Every row gives one point. The window is the flat piece filled in between its corners: a triangle in 3 columns, a solid with four corners in 4, and so on. A path goes straight from each point to the next, and from the last back to the first. List the points from which the path goes on through the window.

Window, 4 rows:
[[ 31   0  48 -15]
 [ -8 -12 -44   1]
 [-45   9  16  -1]
 [ 49  27 -39  28]]
Path:
(1): [ -8   3  -1 -65]
(2): [ -2 -18   3  37]
(3): [10  0 77 38]
(4): [ 33   3  22 -31]
(5): [ -6  24   8 -32]
(6): [36 18  5 31]
(7): [ 7 18 10 36]
(8): [-26   6 -22 -40]
Through the window after points: 3, 7

Window:
[[  17   51   17   33   35    8]
 [ -18  -48   46 -108  -38   10]
 [   4  -31  -15   33  -13   32]
 [  10   -7  -34   42  -40   -5]
 [  -6   37  -11  -30   48    7]
 [  26  -52    0   21  -10  -17]]
Path:
(1): [ -8 -10  33 -12  10 -11]
(2): [  2 -23  15  17 -12 -14]
(3): [ 24   1  -6 -26  -5   4]
(4): [ 57 -29 -11  -3 -23  49]
(5): [-33  -9  -2  23  24 -66]
(6): [-29 -20   0   0  11   3]
(7): [ 36   6  -3 -12 -13  16]
(8): [ 45 -36 -18   4  -8  24]
Through the window after points: 4, 6

Window:
[[  2 -15   2  -7  45 -46 -19  12  -5]
 [-33 -48  31   5 -70 -44  25  -4 -39]
 [ 90 -16 -40   4  25   9 -15 -14   0]
 [-19 -21  52  18  -5  -2 -14 -28 -16]
 [-17   2  16  23 -36 -18  26  18 -42]
 [ 28 -52  -6   9  47  35  -4 -11 -28]
 [ 74 -31   7 -21  28  40  19   3   7]
 [-44 -15 -31  25  20 -37  -2  10  42]
 [ 34 -12 -26 -39  14  46  18 -35 -18]]
Path:
(1): [  2 -21  23   9  32 -29  44 -31 -40]
(2): [-20  -5  11  16   7 -40  36 -15 -15]
(3): [  2 -50  21 -18   0  13 -34   9 -13]
(4): [ -4 -12   2 -19  32 -17 -34  47  13]
(5): [ 30 -29 -28  19  20 -14  37 -41 -26]
(6): [-13 -25   9  10   8 -15  16 -23 -13]
(7): [ 16  -4 -27  19 -28  10  -8  78 -17]
(8): [-14 -15 -22  -2  -2 -26 -60  46  36]
Through the window after points: 6, 8

Window:
[[-18   3  38  -7  37 -11   4 -44 -21 -18   7]
 [-44 -88 -27  29   8  11  44   3  -6 -23 -26]
 [-50 -60 -31 -21  37  11 -15 -11   6  -4  20]
 [ -3 -34 -23  -1   4 -65  10  49   6  10 -28]
 [-14  31 -20  60 -18  22  37 -45  -7 -28  13]
 [-20   5  32 -30  -5  22 -57   7  12  -9   3]
 [-71 -21  19 -16   8  24  38 -14  39   6  -4]
 [-20 -23  29 -33  11  19   4  -3 -36 -27  29]
 [  5 -30  34 -37  -3 -27  25   4 -35  52 -37]
 [-67  17 -36   9 -14 -40 -19 -11 -26  15 -24]
 [ 15 -46 -34  11 -51 -33  12  -1  -7 -36 -15]]
Path:
(1): [-45 -42   9  35 -29 -32  31 -14 -49 -12  15]
(2): [-35 -43   1   6  -5 -14  14 -11  -5 -12  14]
(3): [ 21  18 -13 -51  -9  24  14  49 -12   9 -54]
(4): [-29  -1 -25 -47  26  22  25 -40  11 -23 -21]
(5): [-23 -55  21  36  -9 -20 -19  23 -30  22  27]
(6): [-43 -49  13  40  -5  -3 -18  -6 -22  11   5]
(7): [-19  19 -25 -43  10 -32  13   2   5 -15 -26]
(8): [ 31 -27 -40 -40  20 -11  11  16  35  -9 -46]
Through the window after points: 4, 6
